Each wall is flat, endless, passes through zero and stands at right angles to its row. A trip goes straight from one point to another. List the walls that it crosses, first one first.

Walls:
(1): [ 10  -7 -15]
(2): [ 39 -31 -11]
(3): [ 10  12 -13]
(4): [  9   7 -13]
(5): [11 36 33]
(6): [18 39  7]
(7): [ 1 38 73]
(8): [-37  35 -32]
(9): [-18  -1   3]
Trips:
[-34  -9 -49] to [-11 -52   5] -> 3, 2, 4, 8
[ 25  12 -54] to [10 30 26] -> 5, 7, 2, 1, 8, 4
[ 6 13 21] to [ 54 -57  15] -> 2, 1, 6, 5, 7
[ 22  -4 -22] to [ -4 -23  31] -> 6, 3, 4, 7, 1, 9, 5

Walls:
(1): [-35  20  25 -14   2 -16 -18 -26 -10]
(2): [  1  19 -36 -41  23  15  44 -64 -15]
(3): [ 21  12 -15 -12   1  -2  22  -1 -36]
(4): [ 64   3  32  -5  19  22  12   1 -20]
(5): [ 25 -63  -7 -40  52  -1  18   8   0]
(6): [ 71   5  24  14  55 -38 -67  -6  -2]
Trips:
[ 26 -30  24  29  -6 -45 -15   6 -14] to [ -1 -26  -3 -19  15  21   7  37 -18] -> 3, 6
[-17  17 -17   8 -32  38  18 -34  15] to [ -3  56   3  26  35 -28  18 -14 -34] -> 3, 4, 6
[ 39 -38  24 -15  19  -2  21 -19   8] to [59  8  0 11  2 11 46 -8 32] -> none
[ 20 -13 -27  -4  43  29 -22  33 -13] to [-16  22  40  29  -3   3  14  -6  27] -> 3, 5, 1, 6, 4
[ 36   4  -3 -17  47  53  13  19   6] to [-12   7  -6  19  44  -6 -19   0 -37] -> 1
[  4  12  -1 -18  31  -3   9 -29 -21] to [ 24  31  -7  15  -3  20 -18 -34  -5] -> 5

Walls:
(1): [ 44  -1  -9  26  10  30   2  14 -27 -40 -10  32  -4  37]
(2): [ 10   9 -15 -31  30  10  48 -30   8  -4   1  28   9 -21]
(3): [ 14  20  -8  -5 -45 -18 -14 -10 -27  10 -72  19  14   2]
(4): [-23   9  -6   0   2 -28  14   4  14 -14 -65  27 -67 -33]
(5): [ 32  -2 -35  33  31 -31 -31 -17 -59  -1 -16  81  17  17]
(6): [  5 -42  45  29  10 -18  -7 -27 -38 -10  23  47  32  31]
(7): [-28 -14  19  19   0  25  17 -24  20   7  24 -18  15 -38]
(8): [-17 -15 -28 -41  15 -36 -19  -7 -27  14  47  24 -14  12]
(9): [-16 -42  -2 -47 -10   2  32  11  47 -60 -12 -26  15  -3]
(10): [ 33  44  -9 -36   4 -14  -7 -10 -36  44  -4 -23 -32  48]
Trips:
[ 21 -43  30  27  27 -30 -26   5  17  46 -51   0   2  -9] to [ -6 -20  10  18 -41  39 -23   2   6 -23  -9  34  -4  -3] -> 1, 7, 9
[ 14  -7  15  -9  59  25  -3 -23  22  -3 -35  22  11 -14] to [-33  -9 -43  31  -9  13   9 -39  19 -34   2 -62 -36  19] -> 6, 5, 1, 2

Walls:
(1): [-25  64  22 -36  -2  25 -34  11 -13 -27 -24 -24 -53   1  21  43 -12 -36
   2 -15   3   6  -8 -16 -19  39  -4  50 -48 -29  15  15]
(2): [ 22 -26  25  34  -3 -14   0  28  -6  43   6  12  -8  26 -55   4  29  39
 -20  11   8 -18   5   6 -53   4  19  36  30  10  10  16]
(3): [ 25  23  17 -22 -24  22 -34  42  -8 -18 -24  26 -11   0  -3 -25   3 -14
  37   2  61  43 -14 -18  40  23  18 -10 -19  21  63  26]
(4): [ 37  -2  45  15  -1  16  29  28  21  -8 -42  29  44 -21  32  36 -11  17
 -35  10  12  -6  22  20  19 -60  11  60  11  57  11 -23]
(5): [-28  48  27  24 -27 -31 -41  17  -1  32 -68  22 -36 -17 -12  -3   1   0
   2  20  21   4  31   2  -9  -2  -6   2  -6   2 -28  26]
(6): [ 15  33  15 -19   1  10   8   7  -5   0  24  29 -40  20  25 -69 -28  -6
  -5  -7  26   1 -22  62 -18 -49   8 -25  25  17  32   0]
(7): [-23   2   0   5  17  14 -71  11  60   0 -35  50 -39 -19 -52   6 -16  -5
  31  15   3  28   7  17   0   0  14   2  10  -8   2 -86]
(8): [-81  29  -1   0  10 -10 -28  16  -9  30 -22  17  -9   0 -16 -43  16  22
 -42  17 -52 -18   7  54  47 -19 -32  -6  -1  22   4  19]
(9): [-51  -4 -54 -10  11 -22  17  17 -16  22  25  -1  -4 -35  28  21 -14  18
 -11   2   4 -30  45 -18  42  10 -20 -39  64 -32 -12  40]
(10): [ 16  18  20 -19  28  20  32  11 -13 -32 -17  10 -16   1 -69  13  -5  21
  38 -46  25  -3   2 -12   8   2 -12  -5  17  -2  33  -9]
(11): [-36  -9 -19  10 -13   0   7 -41   5  32 -47  23  -7   0 -26 -31  31  43
  21  12   4  24 -37  -4   4 -30  17 -25  10 -24 -38 -32]
(12): [ 28  -2  -1 -13  32 -48 -25  16   9  -4 -12  -3  10  23  14  -2  17   8
   6  10 -27  33 -10   4  15 -24 -68 -11  38 -16   7  13]
Trips:
[ 12  41 -13  74  -2 -18  31   5  15  18  47  15 -39  -1  15  16 -17  44
  15 -12  12  25 -30  32  10 -57  -1  25 -23  59  -4  -4] to [ 43   3   8  34 -22  44  24  18   0   3  23 -15  21 -32 -15  13  -1  19
   5 -28 -15  32  37  22  -2  -6  -3 -30   7  24  47   3] -> 10, 5, 11, 3, 8
[ 17  -7  48 -19 -31  11  17 -64 -17   5  -1 -66  -6   2   0 -16 -26  -4
  -3  26 -17  -7   0  11 -17  18  14  13 -23 -16   6   0] to [ -3  36   6  -7  -8  25  -7 -14  10 -49 -23 -32  50 -52 -10  -6  -9  26
  29 -70   9  16  48  27 -22 -26  42  18 -56 -45 -10  28] -> 10, 4, 5, 3
[-47 -33   9  19  54   4 -15 -52 -29  23  34 -22   3   1  28  23 -21 -23
  -9 -39 -22   7  11  -2  14 -15 -20   6  -1  17  25  12] to [-19  24  -1  19  -5 -22  21  18  -3 -18 -10   8   2 -32  24  17  29  -8
   6   1  14   4 -49  16  25   3   9  73 -59  -5 -40   9] -> 12, 4, 9, 5, 11, 3
[-44  13  26  69 -36  -8  -3 -30 -12   9  68  19 -10 -16 -38   7 -18  16
  35 -11 -28  46  57 -18 -24  28  11 -38 -14 -28   9 -19] to [-33  28 -66   7 -32  33   9 -36  13   4   8  53  11   7 -51  11  14   5
   1  24 -32   9  -8   9  28  45   9  16  21  10   5 -24] -> 8, 5, 2

Walls:
(1): [ 24 -10  -2  35  10 -14  -7  17 -34 -48 -13 -26  47 -34  25 -16  24  22
 -18  53  11  -3   1 -37  -2  17  17   6  11 -26  33  -9   8   4   2 -35
 -44  34 -44  -8  -3  13 -10   0 -23  15 -18 -10]
(2): [-13  -8 -34   5   7  27  37 -55  -9   0  10  33  11   6  -2 -28  46 -14
  12 -12  35 -21 -11   6  29 -18  15 -10 -13 -13  -4 -15 -24 -13 -47   4
 -50 -40 -12 -10  24   5  11   3   7 -23 -17  26]
(3): [ -5 -35 -28 -34 -34   0   1 -21  48 -20  -7 -11  26 -18  42 -25 -10  58
   4 -16  13 -14  12  11 -39   6  -8   9 -12   7 -44 -22  28   8  11 -28
  43  -6 -22   6  17 -32  -7   3  24   5   7  -2]
(4): [-48  10  11 -45   4  -9  -5 -41  21  33  21  -4  -4   0   5  -2  -4  37
 -33 -25  18   4  21 -38  16  35  -1 -25  11  16 -25 -54 -47   6  72   9
   4  26 -19  39  12   0 -16  64  16  10  39 -27]
(5): [  4 -31  22   0 -33  -8   4  31  19 -18 -31  25  10 -21 -30  10  33  23
  30  -8 -28   0   0 -13  -3  -9  -8   1 -39  -9 -17 -57  -8  10 -35  -1
  24  -4  -7   1  55  83  65  56 -14   7 -47 -29]
(6): [  5  23 -19   6 -32 -34 -38  14 -38 -22 -35  -8  25  27  30 -26  24  -9
 -39  26 -16  34   8 -34  14  10  14  13  11  -5  -1  18 -23 -46   8 -17
 -55  37  29 -24  -7  36 -11  23  49  19  -1  65]
(7): [ 44  -6  46 -14  26  31  16  10 -32   9 -40  11  25 -28   0 -13  22 -51
 -14 -14  39  44  45   6 -17  40  52 -40   1  15 -52  64 -52  14  31  25
 -30  37  42  11  22   1 -37 -13  33   5  37 -41]
(8): [ 19  15   1 -23 -28  40   9  53 -16  32  67  11  -5  20 -75  41  22 -16
  28  -8   1  -5   1 -24   7 -13 -18 -28  61   0 -15 -16  65  -9 -13 -16
   4  38 -22  -4  14   9  65   2  15 -35 -50  45]
(9): [ 37  29 -35   2  22  18  20  -9  -6  18 -12  47  -4 -65 -16 -15 -19   9
   4  25 -17  31  -2 -15  19   7  -5 -40  28 -17 -32   4 -22  -6  51 -10
 -27  -2 -34  19   6  25  57  25 -30   5  -1 -21]
(10): [ 14   6 -11 -10   5  66 -15  -9  16  25 -56 -10  10  15 -17 -38  45  -4
   8  49   8   7  -3   7   7   8  59  10 -34  46 -24 -35 -15 -27  12  -7
  62  14  11  58 -15  23  10  24  -4  23  25  18]
Trips:
[ -1 -26  18  42  23  33   1  -8  15  -2 -36  11  -8 -33 -17  17  16  -3
  16   0  45 -27  -5  11  -9  -7 -22  27  37  50  16 -39  18  -5 -11   6
 -27 -33  18  28  22 -11  36 -46  -4  95  -2  35] to [  1  24   6  22  10   6 -42  18  20 -34 -28  16 -12 -20  36  26 -16  22
 -26  10  28   6  16 -36  -9  -4 -30  24   7  47  16 -19  11  14 -26  12
   0  -4 -14  14  -1   8  18  -9 -16  -6   1   8] -> 3, 8, 2, 6, 10
[-25 -19  17  26 -37  19 -16   2   2 -38 -34 -37  -5 -31  -1  -6 -17  19
 -25  12  28 -29  24  31 -24 -11 -14  21 -31 -47   2 -39 -26  -5  31  22
   3  27 -23 -56 -13   4  17 -51   9  38  21   5] to [ -3 -27  -9 -19  44  16  -1  67   4 -19  31 -22  29 -46  -9   6  30  12
  14   5  12  -8 -23 -16 -13 -15 -32  24 -19 -32 -16  -1 -30   9  23 -13
 -46  23  25 -29 -14   1  50 -37  82 -34  16   2] -> 7, 8, 2, 9
[-14   0  29 -13  -6  54 -17  -5  14 -22  24  70  33  -9 -18  18  21  -6
   4  22  26 -37   1  16  32  -8 -22 -16 -23 -24  16 -25  11 -49  14  13
  50  26   1 -39  16 -36 -46  17 -12   8  -7  28] to [ 11  29 -28 -17  -7  -5  42  52  -1 -41 -32  34  34  65  51   8  22 -28
   5  -9 -15  42  -2  -2  -9  17  15   4 -12 -19  29  25  23 -11 -13 -14
  34 -17  27  -3  34 -21 -25  19  -4  -9 -32 -48] -> 4, 7, 6, 1, 8, 2, 10
[ 29  13  -2  21  24 -56  17  16  24  72 -33 -18  -1 -62  -7  25   0  14
  -2  -4 -11  26 -24  19  39 -22  44  10 -25  37  46 -25   9  10 -58  39
  17 -43  21  31  12 -24 -26  -5 -15  63 -47  -1] to [ -4 -31 -24 -13 -25 -22 -11   4  12 -40  -1  27  13   0  21 -10  -4 -34
  18 -42 -13   2   9   9  40  15  26  14  28  27   4  36 -10 -38 -38 -32
  38 -18  41  25   4  -5  30   3 -26  39 -30 -22] -> 2, 3, 6
[ 36 -26  -4  43  -1  16   7   5 -29  -7  20 -64  19  12 -22  10 -11  33
  13  32  31  34   3  -9  -4  -4  35 -31  24 -46 -40   0 -38 -52  14  35
  40 -10 -34 -16  -8  48 -30  11 -38 -23  10  15] to [  2  10  11  -7  35  39 -27  46  -4  47  30   1 -13 -10  48  -6 -18   0
 -33  -9   7   2  19 -48  21  17 -21   8 -21 -30 -28 -22 -10   5   3 -15
 -31 -17   3   9 -19   4  -6  48  -7  28 -23 -29] -> 8, 10

Walls:
(1): [-29  13 -53  36 -16 -41 -63   7   6  28 -32   2  35  20 -24   6 -48 -23
  23 -25  -9  15   2  24 -21 -10 -15  -7  38   7  11  19  31  23  15  29
   4 -36  10  42  63  13  38  27  37   3   1  11]
(2): [-42 -20 -24 -10  11  43  17 -13   0 -20 -42 -31  -9  20   6  22 -38  -9
  21  10 -20 -12  29  -1 -33   7   7  27  23  14  -8 -52  24 -36 -64  -8
  -4  11  10 -44  -4 -10 -80  23  43 -15   6  13]
(3): [  5   9  21  29 -14  19  34  31  12  18 -20  20  -2 -38  18   0 -11  21
  54 -11  25 -22 -28 -20 -13   1 -15  -7  18  22  -2  52  37 -29 -10 -14
  46  22  34  -2  40 -34   0   8 -30 -18 -32  25]
(4): [ 27 -20  17 -13  39  12 -12  49 -12  -7 -20  19 106  -4  16  -9  -9   7
 -40  47 -16  -3  48 -30 -25  17  -3 -35  17 -21  25  22   8  24   5 -15
  -1  -6 -50 -14 -25  12  19  28 -19 -21   9   9]
(5): [-23 -37  -5 -20 -27 -32  -6 -43  -2  10   1 -16 -36 -10  19 -34  24  19
 -37 -59  27 -27 -29 -33  46  36  21  -7  28 -33 -27 -12  12  -9   8   9
  -3   8  16 -94  -3  -8 -39  -5   5  19  31  49]
(6): [ 12   6 -21  -6 -11 -20 -56   2  12 -38   2 -22 -40 -12  -4  -4  24  18
  15  26  11 -25 -28   9   6  10 -28 -30 -35  15  -1   2 -34 -11 -20 -12
   9 -28 -22  23 -21  16 -13  13  10 -35   1   6]
(7): [-20 -42  27 -64  -4 -34  19  29 -20 -26 -22 -30   9  -8  17  31 -16 -24
   8  12 -21  58  26 -64  21 -31 -30  -4   9 -64  15   4 -30  26  69 -21
 -46 -24  61  11 -52 -44  -2  22  23 -37 -47 -26]
(8): [ 73   5 -26  11  -3  -9  -1  -4   0   5 -29  -2 -27  -9 -28 -38 -39  16
  35  10 -34  31 -67 -19  34 -19  33 -13   9  14  39  48  12 -30   7 -16
 -20   8 -56  16 -12 -13  -2  19  -8  48  -9 -11]
(9): [  0  15  19  21  16 -46  40  -5  44 -37   7 -19  -8 -12 -12 -36 -14  48
 -30  -2  11 -47  33  14  42  18  24  19  45  46   8  -7   1  12  19  46
  61 -74   9  33  -3 -10 -13   8  30  43 -44 -39]
Trips:
[-29   4  -3 -22  -8  21   8   4  34   3 -13  -3  25 -17  34   2   4 -14
  41  10 -16 -23 -47   5  40  26 -13  -1 -62  23 -31 -30  -9  58 -20 -37
  10   5 -48  -2 -19 -34   3  27  44  -1  47  31] to [-21  36  13 -16  24  16 -31 -10 -14 -70 -10  24  -3  11 -24  13 -13 -12
  35  33 -21  20  21 -23  25  14 -11  18  14   6  -8 -15  17   8 -57   2
 -37 -11  -3  54 -18  -1 -42   8   2   6 -31  15] -> 5, 8, 7, 9, 1
[  5   8  16  36  -7  -1  48  20  14 -17   0 -16 -20  42  -8  15 -22  -4
 -30 -11  33  11 -16  36   4  14  12   7   1  28 -27   8 -25  11 -52   1
 -40  -7   6  -2 -21  36   6 -22 -18 -28  33 -33] to [-36 -15  30 -73   9   1  13  16  -2 -35 -36  12 -48  13  12  19 -25 -17
  18 -45   2  14 -10   8 -26  19 -21 -26  16 -23  22 -34 -15  11   8 -10
  71  19  15  -5  -6  -4 -29 -13 -24 -14  18  19] -> 9, 5, 7, 3
[ 41  44  32 -15  32  12   2  14  26  -5  13 -24 -13  -2  25 -12 -28  28
 -58 -42  31  79 -24 -19  15 -15 -40   7  29  -2  -1   6  25   6 -19 -28
  -7 -18  25 -22  56  46  20 -15  40 -11 -30 -35] to [ 34 -19 -38  44   3  -1 -23  13  27  31  16  -9 -20 -19  -1 -17 -64  48
  26  35  34  16 -34 -18 -25   5 -14 -37 -26 -33  37  14   0  34 -24 -16
  22  27  74  -1  35 -12  29 -16  35 -34  -5  53] -> 5, 9, 6, 7
[-20 -29 -29  -7  -9   2 -19  26  26   4  -1  -5   8 -23   2  34 -30  20
  15 -21  14  -5   2  -7  32  17   5  18  14 -17  -6 -11  -3  14  20  -5
  59 -43  22  37  11  44  36 -15  41 -26 -19  35] to [ 31 -25  42  -9  -7  28 -19 -22 -19   0  15 -28  -2  39  -6  -2  62 -20
 -27 -31  10  10  -8  11  18  43  21   4  18  16  -9  16   5  43  12 -19
 -18 -29  56  40  29  11 -10 -80  32 -10  79  11] -> 5, 3, 7, 6, 9, 1
[ 16 -22  16  -8  31  20  -5  26  21  29 -20  53   1 -23   4 -33 -40  28
  41 -13  21  13 -11 -27 -29   3  22 -23  74  37   5 -36 -33  28  -7  -5
 -15  26  14 -34  23  13  36   8 -23  -4  11  29] to [  2  -4  12 -29 -20  -6  18  23  25   8  19  -3 -37  17  -2 -19  54 -45
  59 -24 -15  58 -26  -8  26  -5   8 -39  23 -15 -50  44   3 -37  34 -31
 -40 -36  25  20 -16   4  -7  14 -30  14   6 -29] -> 2, 7, 4, 1, 6
[ 28  23 -41 -17  40  10  -9 -47 -17 -40  20  -5  -7  18 -34 -16  10 -47
   3  37 -16  -8  -2  27 -11 -28 -25 -24   1  -5  14  -9 -11 -35   1  11
 -28 -18   2  20 -21  -5  27   1  45 -15  27  15] to [ 31 -90 -21 -56  29 -15   1  22 -38 -66 -34 -46   2  46   8  25   1  16
  16  15  -1  -4 -20 -13  51  24  40  21 -27  11  52  39 -16  14 -21 -30
   0  57  20  22 -28 -27  -4 -64  -3  11 -67  32] -> 1, 4, 5
